Rows are points. Each copy is the shape, with its points in the same order, turned, moved and blurred by noise. Is it also mirrored, or only turned?
In the rows, 128 means zero.

Shape (7 x 2):
[[161 143]
 [155  83]
 [146 129]
 [132 172]
 [100  96]
 [159  88]
 [155  86]]
Copy 1 (7 x 2):
[[166 126]
 [135  73]
 [148 119]
 [153 165]
 [ 91 109]
 [140  78]
 [137  79]]
Copy 1 is: only turned
Copy 2 (7 x 2):
[[ 92 125]
 [121  73]
 [111 119]
 [107 163]
 [167 107]
 [116  76]
 [120  76]]
Copy 2 is: mirrored
Copy 3 (7 x 2):
[[121  98]
 [179 113]
 [138 110]
 [ 87 118]
 [155 165]
 [173 109]
 [179 114]]
Copy 3 is: mirrored

Shape (8 x 2):
[[157  94]
 [117 140]
 [114 101]
 [112 111]
 [159 105]
 [138 167]
 [ 82  65]
 [142  98]]
Copy 1 (8 x 2):
[[163  96]
 [110 121]
 [117  85]
 [114  91]
 [165 105]
 [125 155]
 [103  37]
 [152  91]]
Copy 1 is: only turned
Copy 2 (8 x 2):
[[166 102]
 [123 145]
 [122 106]
 [121 116]
 [167 114]
 [144 174]
 [ 94  69]
 [150 105]]
Copy 2 is: only turned

Shape (6 x 3):
[[113 150 115]
 [121 169 145]
 [140 118 120]
 [106  43 116]
 [ 80 159 129]
 [148  97 149]]
Copy 1 (6 x 3):
[[117 161 129]
 [123 156 165]
 [128 119 115]
 [ 70  84  68]
 [ 89 175 145]
 [118  88 126]]
Copy 1 is: only turned
Copy 2 (6 x 3):
[[110 134 121]
 [131 147 147]
 [133 100 109]
 [ 95  29 105]
 [ 84 144 146]
 [148  74 130]]
Copy 2 is: only turned
Copy 3 (6 x 3):
[[164 115 118]
 [162 137 146]
 [120 126 107]
 [ 70  59 100]
 [178  94 143]
 [ 94 127 127]]
Copy 3 is: mirrored
Copy 4 (6 x 3):
[[103 128 151]
 [119 161 168]
 [138 115 139]
 [138  89  62]
 [ 78 154 144]
 [167 127 117]]
Copy 4 is: mirrored

Shape (7 x 4):
[[135 105 154  91]
 [109 133 114 201]
 [155 109 117 100]
 [ 92 146 103 191]
 [ 75 122  95 169]
 [132 111 109 114]
 [143 178 133 120]]
Copy 1 (7 x 4):
[[157 100 154 117]
 [ 87 142  88 187]
 [167 127 122 114]
 [ 72 155  99 170]
 [ 66 135  95 138]
 [141 131 115 115]
 [143 172 161 152]]
Copy 1 is: only turned
Copy 2 (7 x 4):
[[125  83 149 112]
 [146 180  77 123]
 [136  77 125 124]
 [127 168  73 116]
 [123 157  61  86]
 [137  92 114 110]
 [ 86 113 133 160]]
Copy 2 is: mirrored

Shape (7 x 4):
[[111  81 126 119]
 [154 189 108 134]
 [149  93 109  80]
 [139 173 145 163]
 [130  92 130  82]
 [ 90 148 121 157]
 [109  98 114 166]]
Copy 1 (7 x 4):
[[ 73 147 117 162]
 [180 136  97 106]
 [ 76 176  92 106]
 [167 105 145 138]
 [ 72 152 112 108]
 [140  95 103 157]
 [116 135 116 181]]
Copy 1 is: mirrored
Copy 2 (7 x 4):
[[155  69 113 131]
 [119 179 128 161]
 [189  93 145 157]
 [ 97 159 123 118]
 [169  77 149 149]
 [ 94 112  90 143]
 [137  96  77 116]]
Copy 2 is: mirrored

Shape (12 x 6):
[[109  91 100 154 127 129]
 [123 142 189 128  86 104]
 [129  78 111 113 103 118]
 [ 97  86 127 113 108 155]
 [ 84 117 116 119  71 189]
 [ 84  81 110 123 158 148]
 [143 144 174  93 115 131]
 [ 82  95 124 178  99 136]
 [120 117 108 127 167  98]
 [105 104 160 179  77 113]
 [105 161 135  99 170 132]
 [ 74 120 157 124 115  92]]
Copy 1 (12 x 6):
[[171 104 119 144 124 164]
 [125 154 172 121  85 107]
 [158  86 128 101  99 153]
 [127  87 150 112 122 172]
 [ 80  88 135 138 116 191]
 [170  96 139 115 167 192]
 [109 140 154  87 127 103]
 [160 108 149 174 103 179]
 [188 141 113 107 152 144]
 [152 120 161 170  77 139]
 [131 169 136  99 170 144]
 [154 158 170 111 101 171]]
Copy 1 is: mirrored
Copy 2 (12 x 6):
[[110  77  99 155 119 146]
 [108 120 198 152 120  94]
 [136  66 137 119 122 145]
 [ 94  81 144 121 122 168]
 [ 72 104 145 102  73 168]
 [ 91  77 103 136 157 179]
 [129 140 186 132 138 131]
 [ 78  71 115 168  94 139]
 [126 102  98 146 172 120]
 [ 92  76 164 180  86 109]
 [ 99 155 122 124 180 140]
 [ 71  83 161 142 151 102]]
Copy 2 is: only turned

Shape (12 x 8):
[[123 139 149 111 137 133 137 152]
 [ 41 159  95 151 142 116 106  64]
 [112 162 130  94  80 109 168 120]
 [162 134 163 153  91 107 130 136]
 [ 93 132 137 121 126 139 101  66]
 [169 147 125 183 121 148 150 149]
 [ 72 140 122 131 108 178 114  87]
 [103 113 175 129  72  98 144 180]
 [ 63 192 157 145 108 125 108  82]
 [187 109 141 136 138 125  90 179]
 [179  93 170 152 135 119 162 155]
 [171 103 129 146  95 116 130 156]]
Copy 1 (12 x 8):
[[122 112 151 140 143 126 140 151]
 [ 43 124 108 157 133 123  85  59]
 [106 160 109 128 125 120 182 129]
 [171 151 135 110 150 154 135 125]
 [101 117 147 144 105 122 114  64]
 [171 125 116 169 176 177 130 135]
 [ 84 125 139 174  89 155 121  89]
 [116 148 145  72 134 171 148 170]
 [ 76 183 147 153 124 123  93  87]
 [195  80 134 118 143 138 105 165]
 [180  96 161 112 184 165 159 138]
 [177 107 110 107 143 166 142 140]]
Copy 1 is: mirrored
Copy 2 (12 x 8):
[[108 131 132  97 133 151 139 131]
 [104 141  65 170 118 197 115  40]
 [114 110  81  92  71 136 156 115]
 [152  99 145 129 113 105 160 120]
 [ 95 141 122 151 100 151 105  61]
 [170 149 125 150 131 122 156 160]
 [ 98 153 116 164  77 183 111 100]
 [106  52 135 115 111 152 176 146]
 [132 131 117 138  86 197 149  47]
 [151 107 161 114 166 110 103 159]
 [119 123 152 126 157  84 172 156]
 [140  94 128 136 128  98 133 158]]
Copy 2 is: mirrored
Copy 3 (12 x 8):
[[105 127 146 129 143 121 135 165]
 [ 80  83  80 129 163  78 100  50]
 [ 90 134 118  96 100 100 171 120]
 [145 155 164 131  93 110 129 144]
 [107  79 134 110 147 116 113  78]
 [134 169 134 181 138 153 126 137]
 [ 65  85 110 121 136 142 113  78]
 [104 109 141 134  65 103 128 193]
 [ 55 123 131 115 129  82  95  72]
 [171 141 154 125 152 142  97 185]
 [154 129 172 166 126 127 154 181]
 [164 131 130 134 105 128 130 154]]
Copy 3 is: only turned
Copy 4 (12 x 8):
[[139 131 128  93 134 127 132 129]
 [ 47 188 105 144 112 109 117  58]
 [130 135 123  83  63  98 151 105]
 [162 115 169 135  90 115 111 129]
 [ 94 146 126 118 113 148 102  58]
 [176 149 145 170 115 134 150 140]
 [ 82 180 129 115  98 172 131  79]
 [109 107 175  89  87 108 124 172]
 [ 86 192 167 111 105 101 118  61]
 [182 113 128 135 138 142  74 163]
 [170  74 151 143 136 132 139 149]
 [163 104 133 145  89 135 108 154]]
Copy 4 is: only turned

Shape (12 x 8):
[[175 135  94 168  82  94 177 106]
 [131 119  96 145 172 116 132 131]
 [159 133 146 113 143 162 132 160]
 [104 172  85 132 128 132  73 174]
 [149 108 129  88 135 101 105 126]
 [ 90 181 124 154  75  77 116 157]
 [104 103 103  86 127 129 152 104]
 [115 136 151  97 133 166  68 135]
 [ 88 145 165 190 103 155 143 130]
 [174  99 134 183 159 117 127 117]
 [157 166 139  96 110 152 133 130]
 [105 116 168 167 105 154  77 178]]
Copy 1 (12 x 8):
[[157 128 102 121 177  50 163  85]
 [144 117 134 136 166  83 108 176]
 [149 111 121 160 134 149 147 156]
 [186 158  96  94 115 121 107 197]
 [140  88 153 102 126 123 115 135]
 [173 203 125  79 105  83 150 135]
 [ 82 120 118 109 146 113 102 132]
 [156 130 126 138  90 165  85 152]
 [142 203 119 185 108  91 128 126]
 [173  98 152 180 153  66 119 136]
 [153 133 111 128 145 161 142 115]
 [172 153 125 168  50 110 123 161]]
Copy 1 is: only turned
Copy 2 (12 x 8):
[[129 214  96 129 113 163 190 151]
 [117 140 100 152 171 122 141 150]
 [147 119 121 121 139 167  96 148]
 [113  92  62  87 133 101 134 174]
 [183 128 127 131 136 107 140 133]
 [ 98 163  79  88  71  81 139 173]
 [128 123 164 124 141 120 173 120]
 [143  79 105 105 123 119  98 102]
 [ 60 149 104 135  76 141 108 118]
 [136 163  78 191 147 153 129 125]
 [150 144 125  82 122 153 114 124]
 [115  88  74 147  66 130  91 139]]
Copy 2 is: only turned
Copy 3 (12 x 8):
[[140  51  87 176 121 127 154 126]
 [122 149 117 151 170 129 136 112]
 [166 157 128 113 104 153 146 115]
 [133 176  82 110 149 132 134 199]
 [113 146 117 105 112  91 124 110]
 [132  99 112 134 137  99 169 222]
 [ 85 109 137  89 146 142 125 112]
 [149 178 147  82 110 129  99 157]
 [159 108 185 158 133 164 136 190]
 [148 140 131 198 124 120 121  96]
 [172 115 113  88 111 140 138 129]
 [140 183 163 149  88 142 131 199]]
Copy 3 is: mirrored
Copy 4 (12 x 8):
[[177 112 168 190  92  50 162 114]
 [163 105  96 132 141 103 156 114]
 [104 116 150 105 139 125 169 129]
 [ 71 146  68 154 119  91 148 121]
 [145 143 129 112 138  92 156 179]
 [102 183 110 225 118  91 142 136]
 [172 128 121 122 100 131 111 158]
 [ 78 142 120  97 154 105 116 151]
 [111 135 161 198 160 120  99  93]
 [161  86 133 150 184  69 165 116]
 [110 154 167 112 102 100 152 129]
 [ 63 108 128 173 180 112 124 149]]
Copy 4 is: mirrored

Shape (14 x 9):
[[110 101  93 149 102 165 123 108 141]
 [ 87 124  81 194 158 165 174  95 109]
 [ 75  70 161 120 157 129 144 150  86]
 [155 142 106 177 181 129  92 132  97]
 [128 124 130 133 133  83 136 134 117]
 [157 127 144 159 171  72 131 155  93]
 [ 95  92  86 104 141 102 122 129 162]
 [ 83 146  70 102 158 126 153 148  90]
 [167  69 154 100 105 153 115  94  82]
 [161 159 137 103 129 119 100 105 160]
 [ 67 157  88 128 103  86 175 115 110]
 [121 103 133 102 151 124  85  96  77]
 [161 147 142 173 146 106  96 182 132]
 [156 146 153 112 152 106 139 173 130]]
Copy 1 (14 x 9):
[[168 105 122  82 154 151 118 105 116]
 [163  89 156  95 197 124 169 128  62]
 [163 112 205 153 122 114 121 163 117]
 [149 137  77 143 176 123 127 180  68]
 [132 166 133 134 152 101 125 146 116]
 [135 158 115 177 153  80 137 175 106]
 [120 134 146  93 177 139  99 156 163]
 [125 149 178  71 156 117 123 177  72]
 [163  82 125 133  83 103  63 116 114]
 [ 86 146  83 123 123 150 106 124 126]
 [120 178 191  80 169 106 136 101 107]
 [137 123 147 153 130 134  58 153  83]
 [156 173  79 159 135 124 157 178 124]
 [106 163 112 139 110 101 151 175 127]]
Copy 1 is: mirrored
Copy 2 (14 x 9):
[[ 86 121  64 156 120 161 142 142 123]
 [ 54 121 137 207 132 182 161 160 106]
 [ 58 120 131 102 144  85 168 171  83]
 [112  90 146 164 181 146  89 134 120]
 [133 128 143 130 127 110 145 132 125]
 [145  96 181 134 162 104 130 145 117]
 [ 88 146  98 128 136 117 168 117 174]
 [ 76 181 135 172 173 112 156 113 106]
 [111  76  69  89 134 133 151 110  53]
 [146 140 117  93 133 172 107 101 137]
 [106 187 145 185  93 116 167 121 109]
 [ 74  99 114 111 142 106 117  93  92]
 [165 116 142 130 169 125  94 176 138]
 [152 148 153  98 173 126 135 148 115]]
Copy 2 is: only turned

Shape (16 x 11):
[[ 97 129 115 167 117  67  92 187 197  49  88]
 [142 143 122 125  99 155  85 168 107 112 145]
 [149 144 160 125 108 133 181 133 147 167  74]
 [115 141  98 116 105 104 122 127 172 171 119]
 [110 135  86 152 162 102 137 151 140 125 161]
 [168 111 168 102 120 123 107 119  93 126 112]
 [175 160 141  91 160 159 137 189  77 138  75]
 [143 131  90 120 118 141 132 128 174 107 150]
 [175 115 133 177  84 136 145  65  68 121 136]
 [149 141  89 173 150 111  89 121 144 126 108]
 [131 126 112 175 163 165 175 114 170 162 121]
 [135 110  83 133  99 132 106  71 154 155 119]
 [117  86 131 119  78  76  80  98 109 129 124]
 [129  90 173 168 131 154 142 153 140  97 148]
 [116 169 117 154 133 145 118 119 123  76  69]
 [133 163 154 100 115 146 102 150 181 117 162]]
Copy 1 (16 x 11):
[[164 114  74 154  97  16 121 151 142 162  59]
 [152 100  91 111  81 145 112 170 136 150 130]
 [172 181 156 128 127 132 143  90 157 108 117]
 [149 178  82 153 113 131 144 110 124 161 115]
 [153 137  75 167 159 117 155 187 149 143 119]
 [153 104 120  68 129 135 130 121 101 123 138]
 [201 158 126  42 107 155 136 178 153  94 116]
 [140 132  73 152 131 119  94 135 164 136 150]
 [161  70 139 155 131 153 126 118  78  72 181]
 [205 118  74 159 141 124 113 143 113 130  95]
 [165 153 133 183 176 168 120 130 179 104 106]
 [144 135  68 169 132 166 115  90  95 121 126]
 [116  95  82 119 107 119 150 104  65 137 124]
 [128  65 145 126 142 118 129 147 176 132 110]
 [170 135 118 142 114  97  75 168 108  87  88]
 [141 140 105 112 119 130  77 148 148 190 131]]
Copy 1 is: only turned
Copy 2 (16 x 11):
[[ 75 110  93 180 149 104 157 134 174  35 176]
 [151  98 124 103 163 139 102 143 137  92 111]
 [128 120 182 149  84 140 136 117 175 162 114]
 [119 168 130 119 114 157  96  86 159 124 153]
 [131 165  83 155 147 113 121 119 122 129 139]
 [128  74 152  88 142  99 138  96 153 137 104]
 [167 108 134 117 149 127 154 157 205 158  47]
 [164 123 118 135 149 144 123 107 140 119 178]
 [145  51 143 145 109 111 100  74  83 158 104]
 [121 121 107 179 166 137 132  75 145 105 104]
 [136 149 145 183 138 167 154 110 114 184 141]
 [128 112 123 126 131 178 109  45 122 136 150]
 [ 83  83 116  76 116 107  98  65 122 105 132]
 [112  92 153 134 161 107 157 158 100 145 160]
 [140  85 115 164 114 158 175 119 140  79  99]
 [166 148 170 106 161 135 135 137 138  79 155]]
Copy 2 is: only turned
Copy 3 (16 x 11):
[[ 74 160  71  61  96 128 109  64 171  80  40]
 [119 139 112 148  70 163 106 153 134 110 120]
 [140  95 141 122 135 120 203 113 175 133 122]
 [ 65 116  96 119 120 120 162 142 173 155 114]
 [ 93 111  61 106 107 100 114 136 101 145 113]
 [121 127 164 162 107 101 118 149 149  95 126]
 [208 145 170 142 112 129 127 144 137 146  95]
 [103 102  79 122 136 156 137 176 128  99 114]
 [103 114 117 200  84  92 169 135  86  67 167]
 [ 95 139  73 160 140 104 118 107 135 129 103]
 [136  60  77 130 150 126 162 101 106 146 141]
 [ 37  95 101 178 141 125 163 151 127 119 126]
 [ 28 123 141 149  76 102 125 145 133  90 109]
 [130  56 112 111  93 146 113  90 112  80 123]
 [123 192 111 123 126 158 148  90 102 105 121]
 [106 105 111  98 115 175 101 165 178 113 148]]
Copy 3 is: mirrored
Copy 4 (16 x 11):
[[146 155  48 140 204 154  60 113 206 105 145]
 [144 158  98 104 111 127 123 155 119  83 180]
 [144 117 186 151 140 110 119 182 164 120 107]
 [129 145 127 145  93 131  79 134 157 137 105]
 [112 124  68 122 129 120 140 114 157 150 127]
 [148 118 149 132 141 102 122 134  90  64 139]
 [195 145 148  70 144  84 180 170 127  91 122]
 [125 133 121 129 103 166 130 111 162 117 151]
 [127 113 137 229 119 109 167 161  91  81 161]
 [166 148  83 167 142 138 124 120 122 150 130]
 [116 106 139 148 141 165 160 161 142 185 114]
 [128 148 131 184  91 163 103 126 112 124 115]
 [109 134 100 175 119 106  71 124  98  55 119]
 [103  87 110 130 173 153 136 172 130 102 175]
 [149 199 126 163 185 131 147 142 146 114 144]
 [128 136 146  89 120 136  90 123 148 123 183]]
Copy 4 is: only turned
